Rows are points. Each copy is the shape, with its points in the same order, turned, moved and blurred by noise. Say if it was mirrored as well.
In the rows, 128 means zero.

Shape (8 x 3):
[[159  89 118]
 [187 126 118]
 [ 73 110 135]
 [113 155 139]
 [119 125 139]
 [160 135 133]
 [127  70 121]
 [152 158 107]]
Copy 1 (8 x 3):
[[164  88 104]
 [190 125 115]
 [ 81 110 134]
 [120 147 147]
 [126 118 138]
 [168 129 135]
 [131  71 104]
 [158 155 112]]
Copy 1 is: only turned
Copy 2, 8 rows:
[[166  85 138]
 [194 120 123]
 [ 78 107 128]
 [124 150 121]
 [126 120 133]
 [165 135 132]
 [137  67 142]
 [165 144  99]]
Copy 2 is: only turned
Copy 3, 8 rows:
[[131  73 146]
 [146 102 179]
 [ 78 116  86]
 [105 151 125]
 [113 122 119]
 [139 120 154]
 [111  63 114]
 [109 135 174]]
Copy 3 is: mirrored
Copy 4:
[[160  98 121]
 [188 135  96]
 [ 85 113 143]
 [108 160 132]
 [131 135 140]
 [166 143 120]
 [136  80 123]
 [140 158  88]]
Copy 4 is: only turned

Shape:
[[130 121 119  84]
 [153 166 120 163]
 [ 92  90  85 140]
 [171 123 139  96]
 [177  88 167 165]
 [146 143 106 159]
 [118 126 131  94]
 [122 129 134  91]
 [116 145  91 128]
 [125  83 126  94]]
Copy 1, 10 rows:
[[112 120 143  88]
 [134 171 116 161]
 [ 94  70 117 147]
 [103 158 165 102]
 [ 97 151 199 174]
 [112 150 119 161]
 [127 117 146  99]
 [130 122 148  95]
 [121 121  95 128]
 [ 94  98 166 102]]
Copy 1 is: mirrored
Copy 2 (10 x 4):
[[114 128 121  93]
 [171 134 130 167]
 [ 74  88 105 152]
 [157 107 145  90]
 [154  63 189 137]
 [151 114 118 168]
 [108 131 131 107]
 [113 136 135 100]
 [119 137 100 147]
 [ 95  95 135  92]]
Copy 2 is: only turned
Copy 3 (10 x 4):
[[154 146 124 115]
 [ 79  91 124 107]
 [139 120  67 165]
 [156 111 149  96]
 [145  44 159 144]
 [100  90 108 112]
 [142 146 130 130]
 [142 148 137 124]
 [107 130  92 121]
 [181 128 117 143]]
Copy 3 is: mirrored

Shape (9 x 4):
[[122  76  87 108]
 [152 129 153 141]
 [103 117 106  75]
 [128 163 109 130]
 [134 143 128 176]
 [113  81 155 116]
 [151 129 113 129]
 [138 109 103  55]
 [146 123 113 109]]
Copy 1 (9 x 4):
[[ 97  75 126  95]
 [158 142 148 141]
 [ 95 129 122  67]
 [128 159 100 131]
 [130 140 117 176]
 [104 109 177 118]
 [141 118 113 124]
 [128 118 127  47]
 [140 118 127 102]]
Copy 1 is: only turned
Copy 2 (9 x 4):
[[120  90  77  79]
 [144 134 128 136]
 [ 67  94 118 100]
 [100 132 101 152]
 [141 165  96 138]
 [135 122 142  72]
 [123 115 115 140]
 [ 96  51 123 117]
 [115 101 115 133]]
Copy 2 is: mirrored
Copy 3, 9 rows:
[[107  84  85  94]
 [136 136 135 148]
 [116 129  95  61]
 [121 164  91 133]
 [107 143 117 170]
 [114 100 150  95]
 [136 130  95 136]
 [151 120  82  60]
 [141 130  95 115]]
Copy 3 is: only turned

Shape, 9 rows:
[[118 100 116 118 151 119]
 [ 65 112 125 133 128 120]
 [120  90 155 134 125 123]
 [ 75 164 105 125 124 120]
 [129 111 140 109 130 139]
 [ 93  94 152 124 193 124]
 [129  96 133 152 125 128]
 [117 114 110  94 125 124]
 [126 108 106 102 132 234]]
Copy 1, 9 rows:
[[116  89 108 125 139 118]
 [ 77 106 140 133 116 121]
 [144  76 146 137 118 137]
 [ 74 149 122 113 114 132]
 [135  93 127 112 133 149]
 [107  80 140 149 183 115]
 [136  90 123 149 110 140]
 [124 103 115  91 122 130]
 [ 97  54  85  92 128 218]]
Copy 1 is: only turned
Copy 2:
[[120  94 132 129 102 118]
 [ 64  95 136 149 118 131]
 [117 103 173 144 120 128]
 [ 61 138  99 144 117 134]
 [126 120 147 128 111 144]
 [ 99  87 160 136  56 110]
 [128 105 151 161 126 120]
 [113 107 118 111 121 140]
 [153  95 105 165  84 220]]
Copy 2 is: mirrored

Shape (10 x 6):
[[128 104 145 147 121  71]
 [110 151  93 116 150 137]
 [134 136 107 138 122 154]
 [107 115  95 143 139 149]
 [103 121 114 123 110 134]
 [105  97 130 115 113 135]
 [137 123 221 139 121 143]
 [141 138 105 117 130 139]
 [113 236 129 138 114 139]
 [138 134 102 148 121  57]]
Copy 1:
[[110 121 102 158 106  82]
 [121 150 139  98 150 141]
 [139 143 147 111 112 141]
 [121 156 168 116 126 122]
 [112 129 143 103 116 113]
 [104 109 160 109 107 104]
 [ 81  78 124 172  61 161]
 [141 126 135 111 130 140]
 [102 163  74  82 105 194]
 [132 154  74 139 132  82]]
Copy 1 is: mirrored
Copy 2:
[[161 157 167 141 134  91]
 [ 85 119 112 142 124 128]
 [131 120 113 135 102 149]
 [129 104 107 128 131 131]
 [126 133 115 107 120 123]
 [131 128 138  93 126 120]
 [160 164 194 106 141 186]
 [113 118 130 135  95 135]
 [ 85 200  97 163 108 176]
 [139 158 141 176 114  76]]
Copy 2 is: mirrored
Copy 3 (10 x 6):
[[115 146 187 174 126 139]
 [114 154  86 147 130 123]
 [135 140 105 133 108 149]
 [119 126  91 165 125 144]
 [ 97 135 111 148 118 155]
 [ 94 119 136 136 128 156]
 [126  96 186 114  62 107]
 [133 147 110 129 121 136]
 [109 205  89 128  39 110]
 [131 192 164 188 138 152]]
Copy 3 is: mirrored
Copy 4, 10 rows:
[[125 122 147 144 166 100]
 [134 175  92 101 132 153]
 [149 144 102 129 109 156]
 [135 133  74 124 132 150]
 [131 137 102 111 115 120]
 [129 111 113  98 122 122]
 [ 86  99 190 121 100 160]
 [157 152 116 111 122 149]
 [107 229 135 140  76 154]
 [149 164 132 156 172  97]]
Copy 4 is: only turned

Shape (12 x 8):
[[124 176  90  73 153 108 147 143]
 [131 140  65  73 177 134 116 154]
 [ 95 118 173 156  93 124 149 104]
 [143 109 141 140 112 148 119  76]
 [169 127 161 133 140  80 141 159]
 [111 103 133 150 146 113 133 109]
 [131 151 101 125 112 159 138 162]
 [ 99  76 138 106 103  78 145 101]
 [165 144 109 132 146 151 180 141]
 [120 134 122 166 124 136 130 102]
 [145 145 102 167 105 130 138 150]
 [ 95  86 169  92 128  95 143 128]]
Copy 1, 12 rows:
[[139 146  82  99 165 107 130 177]
 [136  84  56 102 168  99 119 177]
 [ 98 116 158 137  89 153 140  99]
 [150  70 150 114  91 149 141 109]
 [149 147 116 143 140 105  95  78]
 [114  80 127 147 128 121 155 100]
 [135 108  74 128  96 150 105 155]
 [ 82 113 132  87 118 107 157  72]
 [169 117  72 141 132 161 127 131]
 [131  85 131 157  92 133 146 136]
 [143 120  87 153  74 123 108 129]
 [ 81 122 131  96 146 130 130  83]]
Copy 1 is: mirrored
Copy 2, 12 rows:
[[113 162 124  49 133  98 152 145]
 [119 134  84  43 146 119 121 133]
 [107 128 203 158  89 133 131 124]
 [155 127 169 132 115 148 114  83]
 [164 134 160 138 145  83 134 176]
 [112 106 156 140 128 107 122 109]
 [122 161 112 113 119 160 144 147]
 [131  79 178 109  68  90 134 118]
 [142 141 135 112 167 152 175 145]
 [119 141 150 148 127 129 136  97]
 [133 157 116 156 120 130 156 134]
 [119  87 191  96  95 105 111 153]]
Copy 2 is: only turned

Shape:
[[143  91 126 162 124 151 147 128]
 [158 141 151  99 157  97 164  62]
 [115 100 125 134 120  99 161 136]
 [123 102 107 138 103 115  96 125]
 [114 103  80  87 141 131 139  64]
 [107 123 135 115  82 124 147 147]
 [ 82 121 105 109 124  80 138 125]
 [147  98 151 106  98 123 157 140]
 [192  81 133 136 173 137 128 139]
 [181 154  88  80 166 102 127 109]
 [145 172 109 150 142 185 139 121]
 [ 94  76 144 175 110 127 106  95]
 [135 119  95 132 101 138 152  83]
 [138  96 121 177 110 140 119 101]]
Copy 1 (14 x 8):
[[142 122 145 164 162 159 121 128]
 [ 83 164  54 154 139 133 152  98]
 [154 134 132 123 142 139 149  96]
 [146  96 128 122 128 127  96 124]
 [114 129  76 146  91 180  97  88]
 [139 118 139 115 107 134 165 134]
 [149 135 109  97  96 123 124  80]
 [124 121 124 118 149 158 168 137]
 [125 159 110 135 205 159  96 143]
 [135 178  33 123 129 143 107 149]
 [126 171 131 193 108 134 102 169]
 [110  83 163 153 143 126 103  84]
 [138 113  98 172 104 155 128 119]
 [133  98 139 177 153 131 104 118]]
Copy 1 is: mirrored
Copy 2 (14 x 8):
[[105  82 107 142 141 122 141 137]
 [157 104 151 130 134  72 101  66]
 [126 106 142 125 129  81 138 158]
 [ 95 126 112 107 136 121 103 162]
 [109 144 107  93 169  68 130  84]
 [121 126 124 121  87  97 136 157]
 [133 161 144 110 140  77 125 160]
 [122  83 137 102  95 108 136 141]
 [136  60 130 116 171 159 133 113]
 [193 131 109  95 157 118 104  83]
 [130 134  68 174 127 146 136 114]
 [ 45 114 139 148 142 104 101 152]
 [114 121  83 122 135  75 123 121]
 [ 83  94 102 152 146 120  99 145]]
Copy 2 is: only turned
Copy 3 (14 x 8):
[[136 102 137 148 100 164 145 148]
 [184 188 154 142 106 133 120  76]
 [149  95 128 137 111 112 140 102]
 [103 111 131 157 119 106 102 143]
 [123 160  89 140 133 155  91  76]
 [111 102 128  96 105 112 139 115]
 [114 110 115 131 147  92 119  77]
 [160 112 123  98  84 115 127 128]
 [201 124 120 166 114 150 116 168]
 [174 199  91 143 143 101 125 124]
 [113 173 142 133 131 162 181 152]
 [104  98 180 170 101 146  99 116]
 [106 152 110 142  86 146 137 106]
 [108 117 152 174  83 151 125 140]]
Copy 3 is: only turned
Copy 4 (14 x 8):
[[142 108 120 125 105 159 148  93]
 [157  93 194 111 172 102 147 119]
 [111  87 145 131 103 143 135 135]
 [108 115 116  96 100 124 104 104]
 [ 87 104 158  65 169 127 152 101]
 [117  93  97 117 116 127 133 162]
 [ 70  92 147 118 131 122 109 147]
 [154  87 125 105 102 138 147 152]
 [174 128 178  98 105 184 124  96]
 [132 161 198  84 158 120 122 139]
 [147 170 107 138 166 145 144  99]
 [118  65 102 116 104 128 104  61]
 [109 117 127 104 132 111 171  98]
 [131 110 115 121 100 125 137  70]]
Copy 4 is: mirrored

Shape (14 x 9):
[[101 109 157 134 144  68  96 154 148]
 [ 88 129 135 141 112 161  90 169 109]
 [111 157 117  91 136 132 140 121 109]
 [149 160 126 103 112 146 136 103  78]
 [127 185 165 130 140 135 123 137 121]
 [121 142 159 106 168 115  81  98 154]
 [135 124 170 104 122 153 152 101 156]
 [141 124 135 118 164 190 127 120 147]
 [ 87 105  96 106 145 118 140 152  96]
 [126 137 165 155  94 161 111 139  78]
 [161 177 131 110 137 158 110 130 178]
 [ 97 116 140 201 143  90 118  94 103]
 [169 112 161 129 139 158 168  91  96]
 [116 134 155  91 111  85 160 150 146]]
Copy 1:
[[115 126 164 147 147 111 107 192 114]
 [111 110 124 188  92 154 163 143  95]
 [118 171 105 117 126 161 156 119 106]
 [133 154 107  92  91 146 164  94 104]
 [174 133 131 147 140 155 143 108 106]
 [119 161 175 146 146 129 114 109 139]
 [143 144 123 120 107 167 133 131 181]
 [111 128 100 156 121 169 122  92 169]
 [ 73 135  98 115 131 158 142 161  97]
 [134  88 138 139  75 153 177 118 104]
 [159 175 102 166 114 136 120 100 155]
 [104  82 165 113 165  99 183 146 131]
 [133  93 115  75 114 163 137 100 158]
 [151 162 124 103 120 152 122 191 121]]
Copy 1 is: only turned
Copy 2, 14 rows:
[[149 113 191 133  86 122 102 139 164]
 [113 131 141 113 129 102  89 120  96]
 [148 108 144  98 131 114 176 107 125]
 [175 125 109  92 153 136 160  95 117]
 [175 156 130 110 104  86 146 114 125]
 [138 155 170 101  80 131 145  90 174]
 [149 157 142  86  89 164 172 139 112]
 [ 97 174 122  97 121 134 169 133 134]
 [120  85 172 121 161 119 145 133 124]
 [170 161 118 109 145 128  94 115  87]
 [130 149  89  96  67 110 163 122 149]
 [164 153 178 197 133 148 114  99 132]
 [173 177 126 108 155 174 174 143 126]
 [179  90 164 100  85 127 156 160 127]]
Copy 2 is: only turned

Shape (14 x 11):
[[149 101 156 103 136 115 130 116 167 136 108]
 [127 148 191  91 137 132 137 113 143 146 104]
 [147 152 159 133 173 175 114 158 163 158 162]
 [122  97 117 128 107 150  95 104 100  83  89]
 [ 71 103 126 140 115  91 145 126 114  86 136]
 [118 122 124 133 107 128 112  98 140  66 123]
 [104 173 109 146 154 103 138 127 150 131 166]
 [ 93 142 131 158 162 114 156 129 171 131 103]
 [136 106 109 148  60 182  93 104 124 117 122]
 [126 151 136 169 123 118 153 140 131  87 144]
 [127 143 121 157 109 102 140 151 104  99 153]
 [149 161 177 155 149 141  76 150 168 167 138]
 [163 112 168 104 160 136 114  88 140 160  76]
 [159  87 172 138 117 180  87  64 128 139 112]]
Copy 1:
[[147 105 154  81 142 138 157 136 134 113 140]
 [118 144 166  97 144 175 149 161 136 122 136]
 [159 134 155 171 163 135 119 178 134  96 180]
 [ 91 108 117 123 157 126 133  81  56 130 105]
 [ 77 113 151 147  93 120 172  97 118 179 129]
 [ 84 120 158 141 142 114 139  87 108 114 105]
 [106 168 153 163 128  93 120 133 157 145 154]
 [123 132 141 139 146 101 152 153 165 167 111]
 [110 128  84 143 151 148 112  75  98  86 114]
 [114 134 160 167  98 118 127 121 130 140 108]
 [ 99 139 145 164  79 108 111 119 107 140 128]
 [140 107 149 142 165 155  76 168 153  99 168]
 [155 117 142  65 186 157 121 135 125 125 133]
 [153 109 138 113 201 186 128  81 101 106 122]]
Copy 1 is: only turned
Copy 2:
[[122 104 118 100  93 131 154 128 157 111 115]
 [121 133 127  73 111 175 159 123 125 107 122]
 [121 143  96 160 155 192 120 144 152 103 119]
 [100 153 177 109 101  72 119 136 113 109 134]
 [ 85 112 158 117 137  85 187 122 110 154 165]
 [ 83 149 137 111 107  81 138 106 123 110 163]
 [107 131  75 133 172 124 165 113 110 149 135]
 [ 69 137 102 134 127 134 195 124 121 135  99]
 [129 176 149 143  70  92  96 137 111 139 152]
 [106 170 129 139 157 107 175 104 138 129 147]
 [133 155 136 136 167  88 169 117 125 138 159]
 [145 140  99 170 131 182 139 111 117  76 110]
 [128 114 135  82  93 152 123 121 137  97  62]
 [118 139 167 122  63 143  70  98 136 114 111]]
Copy 2 is: mirrored
Copy 3, 14 rows:
[[115 119 152 134 151 126 131 105 109 159  78]
 [113 146 170 148 160 155 137 120  74 132 105]
 [109 111 141 126 172 150 124 191 111 175 150]
 [146 150 108 166  98 114  94  84 134 124 139]
 [142 146 147 158 141  28 116 103 116 108 132]
 [121 157 146 147 114  93  89 105 153 121 121]
 [ 99 135 138  96 159  77 131 181 118 100 128]
 [ 91 165 123 135 179  84 156 141 120 134 115]
 [132 139 129 143  47 115 114 115 145 163 152]
 [135 162 151 151 143  75 121 175 139 122 118]
 [163 143 138 143 120  62 107 168 119 117 117]
 [ 75 123 134 149 138 148 102 195  79 176 113]
 [102 112 120 162 144 175 148  95  94 138  82]
 [102  97 145 189  80 167 134  98 127 155 131]]
Copy 3 is: mirrored
Copy 4, 14 rows:
[[120 157 150  92 113 133 127 155 173 100 128]
 [129 183 168 112 154 131 131 123 162  91 158]
 [135 159  99 145 149 165  63 143 175 108 179]
 [188 138 139 128 100 116 149 136 116 137  92]
 [141 111 119  94 139  86 153 174  85 100 136]
 [153 122 123 124  98 111 137 131 109  94 106]
 [110 117  80  93 159 111  86 123 119 100 161]
 [ 75 154 103 117 146 108 121 147 126 116 138]
 [181 122 141 128  74 169 131 120  96 145 125]
 [122 105 114 127 159 135 105 155  94  90 117]
 [147 100 121  98 158 134  95 158  83 102 119]
 [121 166 146 139 125 146  40 137 150 114 177]
 [125 169 172 113 127 125 123 121 204 141 128]
 [160 130 184 154  81 150 136 119 175 142 146]]
Copy 4 is: mirrored
